Each row of a before or after table is a point. One or more steps were done to the points. Then noise was added and the rows were shuffled. The steps act on columns, c1 being the first. What was done? A step turns or swaps two columns, mirrors them in a line or flattens them onto one, adds a multiple of one to another, or multiplies or shifts one. Angles are multiples of 10 degrees, from the lower column toward the higher: turns from -170 to 170, lines from 10 to 170 but not 90. Use the fewest steps. Two steps may share a column if one is a turn and the other turns, adds or multiplies; they go together, in the order done. Otherwise the lowest column goes first.

Before (11 x 2):
[[-31   2]
 [  5  33]
 [ 35 -21]
 [ 50 -46]
 [-11  43]
 [ -8   7]
 [-26  11]
 [ 38   2]
 [-54 -18]
 [-34   1]
 [-48  -1]]
After (11 x 2):
[[-56  -1]
 [-30   0]
 [-47   4]
 [ -9   0]
 [ -1  -4]
 [ 41   0]
 [ 53   2]
 [-32   1]
 [ -9   0]
 [-26  -2]
 [ 35  -2]]
Steps: multiply c2 by 0

Before (11 x 8):
[[ 55  14   9  -7  11  -6 -18  32]
 [ 11  23  30 -22 -35 -17 -12  21]
 [ 11  -4   4  29 -12  18   0 -26]
 [ 16  -6  19  -6 -11  -9  15  26]
 [ 20  21  24 -10   9   5  -6  -4]
 [ -7  14 -18 -12  -9  10 -10 -21]
 [-14  13   7  -9 -16 -10 -35  17]
 [ -5  32   2  -6  -6  -2 -21  -1]
 [  5  41  27  -9  -1  32  -5  37]
 [ 19  -1  25   1 -11  19 -30  12]
 [ 27  10  36   0  -3   1 -36  -6]]
After (11 x 8):
[[ 18   2 -14  13 -18   6 -34  10]
 [-10  31 -22  -1  -3  -1 -35 -25]
 [-27   5   2 -34 -12  -1   1  -7]
 [-19 -22  -6   4  -8 -15 -10  11]
 [ 18  21 -32  28 -36   4 -12 -14]
 [ -7  17 -28   7   9  -9  -5 -18]
 [ 35  12 -48  -9   0 -32  -6 -10]
 [  1  -9 -31   7  -6  -1 -20   4]
 [ 22   4 -18  10  10   1 -18 -60]
 [ 22  19  -2  10 -11   4  15 -19]
 [  8  24  -7 -11 -11 -16 -30 -20]]
Steps: turn c1 and c8 by -100 degrees; turn c2 and c3 by -110 degrees; turn c4 and c6 by 150 degrees

Before (13 x 14):
[[-14  -3  10  18 -19 -28  28 -11  12  16   0 -32   0  16]
 [ 10 -11  28  -3 -10 -27   5  24  -7  14   9   6 -10  15]
 [ -2 -21  -6  12  22 -22  12  32 -14  30   6   9 -27 -20]
 [-14  11  27 -14   5 -37  -2 -29   3  16  27  17  11  11]
 [ -6  -9  22  17   3 -38   7 -27  33  16  -4  -5  29   2]
 [  0 -26  12 -16  17 -29  20 -12   2 -26  30  -9 -17  -6]
 [ -9 -14  18 -18   6 -11  28  -4 -10   0  10  29   9 -13]
 [ 10  45  21  50 -19 -18  26  -3   4   9  33   6  24  18]
 [-14   3 -30  -1  23  -5  16  43  -6 -14  -6  -1 -23  47]
 [ -3   2  13  10 -23  23  16   4   8   7  34  -1  19  37]
 [ -8  -9  -6 -22 -22 -33 -10   8  -5   2  25  -8  40   8]
 [-19   3  24  -5  37   0  11  -2 -37  10  14  33  44  32]
 [-16  23  47   8  12 -43  -5  15   1   6  21   5  -2 -21]]
After (13 x 14):
[[-16   1  22 -14 -39  25  13  11 -28 -11  -2  30  32  33]
 [ 21   2  14 -24  13 -24  17   3  -9  -8 -25  -1   9  37]
 [ 20  -9  -1 -32   7  29 -10  -8  19  -3   5  -7  29  10]
 [ 25  -2   4  10   4  15  30  12  29 -17 -15 -31 -11  17]
 [  7  45  19  -2  23  10  25   7  14  -8 -60   7  15  17]
 [  2  -7  12  10  -7   7   7  32  51 -16 -10  -2  17   0]
 [  5  -9  36  -9  13  26   6 -14  12 -15  -3   5 -19  16]
 [ -9   3 -14   4 -27   6  16 -52   0  14   4   0 -33  46]
 [  5  12  17 -29 -14  28  -4  37  26 -13  -4  17   2  12]
 [-12 -25   8 -35 -10  23  23  16  20  26  -1 -11 -28  -6]
 [  0 -15  16 -19 -11  16  27   9  -2  -1  12  27   0 -17]
 [-16 -21   7   1 -15  27  11 -31   2 -31 -13   9 -34 -20]
 [  1  23  47 -16 -21  32  -4   3  27  -6 -19   6 -12 -21]]
Steps: turn c1 and c5 by 130 degrees; mirror c3 and c8 in the line at 10 degrees; mirror c4 and c11 in the line at 150 degrees; mirror c6 and c9 in the line at 110 degrees; multiply c10 by -1; shift c13 by -10

Before (8 x 32):
[[ -1   0  13  -5 -21   2 -24   3  23 -17  10   2  -6  -1   8  11 -55  -3
   -9  11 -22  23 -17 -13 -20 -12 -12 -27  20  -8   8  -6]
 [-12  59  21  -2   5  -1 -39 -14  -3  -9  -3  11 -27  -1  33  12 -29  29
   10  -8  22  -3  10   7 -17 -32   0  -9  18 -10  12  -2]
 [ -9 -18 -32  28 -12  15  32 -10  -6 -34  17  -6 -13  11   9   6 -44  -3
    1  28 -17   7  48 -22   4 -12 -20 -10  12 -15  -8  33]
 [-30  -1  -6 -11 -19  27  12 -28   2 -10  13 -21 -11   9  28   9  11 -12
  -20  13  -9   5 -10 -37  27   6  -8   2 -33  -5  12   3]
 [  8  -9 -26  -6 -10  -7  -8 -27  13  14  12  30  -3 -11   9   3  -2   6
   24  15   6 -24  31  60  -5  33  17  17  21  15 -15 -15]
 [-11   7 -54  -9  11  -2   2   2 -23  -6   2 -39  14  25  28  16 -31  -1
  -22 -20  -7   7   5  -8   2   3 -30   0 -46  10  11   6]
 [  7  12  10  19 -18 -19 -32  -2  22   5 -17  22  -1  -2   2  11 -16  12
    1  -5   9  43   1  47  -5  20   4  14  -4   7   7   4]
 [ 20  28  16   0  -8   9  26  42   6  41  10   4  -6  10   1   8  12  49
   14  -7  26 -20   3 -34 -37  -8  20  -1  -9  -2 -17  23]]
After (8 x 32):
[[ -9  27 -30 -18 -12  14  33  -6  -7 -35  17  -6 -11  14  11   8  20  -3
    1  30 -14   6  50 -21   2 -13  43 -10  11 -14  -9 -35]
 [-14  -2  21  59   6  -1 -38 -14  -3  -8  -3  10 -26   9  31  12  24  30
   12  -7  22  -1  11   9 -18 -31  17   3  16 -10  10  -1]
 [  7  -6 -26  -8 -11  -8  -7 -27  12  15  12  29  -4 -18   7   3  14   7
   24  15   6 -25  31  60  -7  33 -10   9  21  15 -15  16]
 [ 21   2  14  27  -7   8  28  42   7  40   9   3  -7   5   1   6   2  50
   14  -7  27 -20   3 -34 -38  -9 -24 -10  -8  -3 -17 -25]
 [-31 -13  -6   0 -17  27  12 -29   1  -8  14 -21 -10  -1  26   9 -14 -10
  -19  11 -10   6 -10 -36  25   4   1 -11 -33  -8  12  -3]
 [  6  20  12  10 -18 -21 -33  -2  22   5 -16  21  -2 -14   2  12  15  12
    1  -6  10  42   1  47  -5  21   7  -2  -3   7   7  -3]
 [-10  -9 -53   7  13  -1   4   0 -23  -5   2 -40  15   5  28  15   5   0
  -21 -19  -8   5   3  -7   2   5  44 -23 -45   9  11  -5]
 [ -1  -5  14   1 -23   2 -25   3  23 -17  11   2  -6  25   7  13  34  -3
  -11  11 -22  24 -18 -13 -20 -14  43   5  20  -8   9   8]]
Steps: swap c2 and c4; mirror c14 and c28 in the line at 140 degrees; turn c17 and c27 by -140 degrees; multiply c32 by -1

Before (8 x 64):
[[ -1   5   7  13   8   5   0   0   1  -5  -1   0  -1  15   7  10   9   1
   -4   5  -6  -2   3  11  -5   5   8  -9  -6   3   1  -5   2  -4  -6 -16
   -6  -8  -1   2 -11 -12   1 -18 -19   6   3   7  -4 -13   3   9   5  12
    1  -9  -3  15 -16   4 -10  12   0 -22]
 [-11 -17   7  29   4  15   1  22   2  -5  -8   2  -5  -3 -13   7   2  -4
   -6  15 -12 -10   5   0   0   3   2 -12   1 -18 -12  -8  -7 -18   0  -6
  -16   8   3   6 -20 -15 -15 -13   6  -1  -9  -5 -11  -9  -9  13  14  21
  -15   3   9  -3 -21  12   2  18  -8   0]
 [-19  -8   7  19   5   5   8   5   2   3   2  -3 -12   3   4  15 -10   0
  -15  10  -8  -6   7   1   1   9  18  -1  -4  -3  -9 -10   1  -4  -9  -3
   -4   3   3   2  -8  -9  -2  -9  -2  13  -1   9 -15  -6  -9  17  13  18
   -1  -6   7  21  -7   3   3  14   2  -8]
 [  6  21  29   0 -15  -2  -7   6   2  -4 -14  14  10  -9 -10 -13 -10 -14
   23   6   8   1 -11   2   9 -11 -19  -7  20 -20   9   8  -6  -6  12  21
   18  14   2 -10   7  13   8   5   0  -8  11   1   6   5 -10   9  -1 -10
    0   9  -5 -13  17  -7   0  -4  22  16]
 [ -4   7  -3   9   5 -10   9   7  -4   0  -2  -8  -5  10   7  17  11   4
   -8  -3  -4   1  19  -1   8   3  16  -7 -10  -2   1  -4   7  -1 -11  -6
   -9  -2   8   9  -7  -7   1  -5   5  13  -2   8  -7 -20  -2   7   0  17
    3  -4 -14   7 -10   3   8   7   1 -15]
 [ -4   8   6   3  -9  -2   5  -5   1   9  13  -5   3   3  15   0   8   4
   10 -16   2  17  -2  20   8 -11   5   6   4   4  14   3  12  10  -1   6
    7   2 -17  -2   0   6  -5   0 -12   7  -2  10  11  -5  -3  -5  12  -2
   10  -6  -8   7   0   4 -14   0   2 -16]
 [  3  14  11   2  -5  -2  -9   1   2   8   5  15  24 -17   5  -5  -8  -7
   11  -7   2  16 -10  10   1  -3  -9   2  14 -18   2  16   8  11   6   1
   12  11 -14  -6   4  -1  14  10 -15 -10   1   1   7   3  -1 -11   5  -1
    6   4 -14  -4   8  -3  -8  -4  17  -5]
 [  1  13  17   0   1   3   2   2  12  -5   3  21  12  -2  -4 -12 -12 -16
    2  -5   8   5  -4  19  19 -11 -11   4   9  -7   7   3   4  14  28  14
    9  10  -9   0  -3  -4  15   3  -4 -12   8   3  18  13   2   5  -1   1
   12   8  -7  -5  10   0 -12  -2  18  -3]]
After (8 x 64):
[[  0  13  16   4   1   1   3   3  12   3   4  23  12  -1  -3 -11 -13  -4
    4  -3   9  -3  -6  18  21 -10 -12   4   9  -8   7   4   4  13  29  11
   10   8 -10   0  -2  -4  16   3  -5 -13  -9   3  19  14   1  15   0   1
   11   8  -7  -3  10   0 -22  -2  -8  -2]
 [  0   6   7  30   9   5  -1   2   0   2   0   0  -1  16   6  10   9   7
   -3   5  -5  -1   3  10  -5   5   7  -9  -6   3   2  -4   4  -2  -9 -15
   -7  -7  -1   1 -10 -12   2 -17 -19   8  -4   8  -5 -12   2   5   4  13
    0 -10  -4  14 -16   5  -8  13   7 -22]
 [-11 -16   8  60   4  15   2  22   3   8  -7   1  -3  -2 -13   7   1   5
   -6  15 -12   8   6   1   1   5   2 -11   0 -18 -12  -9  -6 -18   1  -5
  -16  10   0   5 -18 -15 -17 -13   7   0   6  -6 -13  -9 -11  11  13  19
  -15   4  11  -2 -22  12   6  18   8   0]
 [ -5   9   4   5  -9  -4   6  -5   0  -8  13  -7   3   4  15   0   8  -1
   11 -17   4 -19  -1  19   8 -10   5   6   4   3  14   4  13  10  -1   9
    6   2 -17  -2   0   6  -4  -1 -13   7   4  10  10  -5  -3  -5  11  -2
    9  -5  -9   7  -1   6 -12   1   1 -16]
 [  6  23  29 -11 -16  -3  -6   5   3  -2 -13  12  11 -10 -11 -12  -9  -3
   24   6   8   4  -9   3  10 -13 -20  -7  20 -18   8   9  -6  -4  15  21
   16  14   4 -10   7  14   7   3   0  -7 -11   1   5   4 -10  14  -1 -10
    0   9  -5 -12  16  -7 -13  -6 -16  16]
 [-19  -8   6  30   5   6  10   6   3  -1   4  -2 -12   4   3  14 -10  13
  -15  11  -7   7   6   0   1   9  17  -1  -5  -4  -9 -11   1  -2 -10  -4
   -4   2   2   1  -9  -9  -1  -8  -4  11   1   9 -15  -7  -8   8  11  20
   -2  -5   8  20  -8   4   2  16  -1  -9]
 [  1  15   9  -3  -4   0  -9   0   1  -9   7  16  23 -19   7  -4  -7 -13
   13  -9   2 -13 -10  10   0  -3 -10   2  14 -16   4  15   9  13   3   3
   15   9 -15  -6   5  -1  14  11 -16 -10   1   1   7   4  -2  -3   3  -1
    7   5 -13  -5  10  -3 -17  -3 -12  -4]
 [ -2   7  -2  19   6 -10   9   6  -4   2  -2  -9  -4  11   7  16  11   7
   -9  -4  -6   0  21  -1   8   3  14  -6 -10  -3   0  -5   9  -2 -12  -6
   -8  -3  10   7  -7  -5   0  -4   7  12   3   7  -8 -21  -2   0  -1  20
    1  -4 -15   6 -11   4   4   7  -5 -15]]
Steps: add -1.5 times c41 to c4; turn c10 and c47 by 160 degrees; turn c18 and c52 by -50 degrees; turn c61 and c63 by 40 degrees; turn c22 and c63 by -160 degrees
